Each point is reached from the start by the listed moves, each made once or not at all, plus a little noise. Say if it took an odd or an even number of moves. Then give how often each move was made.
In the rows, 128 means zero.

Moves:
(1): [181 152  95 128]
(2): [104 184 125 138]
(3): [157 139 181 157]
Start: [143 114 166 101]
Points:
[192 137 137 102] -> odd (1, 0, 0)
[140 115 162  99] -> even (0, 0, 0)
[221 148 187 132] -> even (1, 0, 1)
[171 125 218 130] -> odd (0, 0, 1)

Moves:
(1): [191 128 163 123 108 134 142 123 132 120 136]
(2): [134 184 131 128 142 130 128 148 127 119 134]
(3): [102 130 169 126 132 136 118 143 139 137 126]
(4): [132 120 124 182 117 135 139 130 125 140 128]
(5): [130 116 132 130 174 133 142 144 131 126 132]
(6): [129 124 111 114 119 184 126 127 116 129 148]
(7): [106 124 124 108 114 141 207 156 128 116 124]
(8): [140 106 122 117 104 108 112 199 104 122 135]
(9): [132 128 103 129 114 126 117 154 217 116 136]
Start: [145  96 131 146 145 128 132 127 147 130 116]
Points:
[145  57  73 157  72 186 192 249 194 113 149] -> odd (0, 0, 0, 1, 0, 1, 1, 1, 1)
[139  69 104 101  98 174 193 223 108 115 141] -> odd (0, 0, 0, 0, 0, 1, 1, 1, 0)
[155  88 101 201 119 135 132 156 231 128 125] -> even (0, 0, 0, 1, 0, 0, 0, 0, 1)
[225  66 129 184  74 121 131 223 212 118 139] -> even (1, 0, 0, 1, 0, 0, 0, 1, 1)
[200  68 119 165 125 212 239 193 228 112 151] -> even (1, 0, 0, 1, 1, 1, 1, 0, 1)

Moves:
(1): [218 126 146 122 113 131 138 131 120 130 136 129 132 140 118 139 130 117
 139 132]
(2): [115 203 130 128 124 112 141 118 139 113 127 140 127 118 128 126 128 105
 116 128]
(3): [122 124 181 132 120 132 129 135 137 121 119 132 118 118 132 133 127 123
 140 121]
(4): [124 119 108 214 132 116 104 154 157 129 139 150  84 108 121 125 116 125
 121 120]
(5): [133 129 125 120 216 152 138 115 140 117 139 121 131  88 120 131 129 116
 123 113]
(6): [114 162 121 118 118 203 138 168 131 133 148 118 133 138 143 125 154 139
 128 130]
(7): [122 123 134 162 125 127 201 108 122 132 143 123 155 122 148 149 115 135
 130 110]
(8): [131 127 122 122 141 110 141 193 119 135 110 114 136 132 121 121 126 116
 122 127]
(9): [131 123 130 123 126 128 138 116 187 137 133 122 138 131 131 117 139 125
 124 138]
(10): [121 133 134 120 138 122 140 129 134 176 133 139 110 120 116 140 129 136
 137 125]
(11): [138 132 144 111 106 108 116 120 120 135 209 144 139 110 145 121 135 137
 124 117]
(12): [127 114 123 123 124 137 134 139 140 127 125 189 137 128 122 133 117 132
 137 138]
(13): [126 149 129 145 131 130  92 136 123 160 119 127 202 126 120 138 124 114
 134 129]
(14): [126 131 156 132 150 127 126 121 139 117 150 144 138 201 116 121 121 129
 106 121]
(15): [143 122 121 132 151 122 114 131 133 140 106 138 111 132 215 138 113 145
 105 114]
(16): [132 125 111 123 133 119 119 138 136 106 143 132 129 133 134 186 136 125
 125 126]
(17): [134 124 141 133 137 113 125 132 121 121 112 147 130 139 131 137 203 123
 129 149]
(18): [131 137 130 123 128 119 119 128 130 106 116 122 141 126 110 123 130 201
 141 130]
Start: [158 154 119 114 143 114 113  96 145 125  85  95 114 157 122 135 164 105
 111 140]
Points:
[126 216 175 238 191  41 158 202 201 148 100 224 172 189 107 239 195  57
 106 123] -> odd (0, 1, 1, 1, 0, 0, 1, 1, 0, 1, 0, 1, 1, 1, 0, 1, 1, 0)
[153 232 140 234 170  59 119  76 241 164 185 153 186 174 224 146 135 100
  51 100] -> even (0, 1, 0, 1, 0, 0, 1, 0, 1, 0, 1, 0, 1, 1, 1, 0, 0, 0)
[249 147 147 179 146  75  96 209 179  83  81 102  95 145  92 200 164 147
 131 136] -> even (1, 0, 1, 1, 0, 0, 0, 1, 0, 0, 0, 0, 0, 0, 0, 1, 0, 1)
[149 237 218 154 193  83 154 101 176 161  58 219 211 206 180 191 192 174
 103 125] -> even (0, 1, 1, 0, 0, 0, 1, 0, 0, 1, 0, 1, 1, 1, 1, 0, 1, 1)
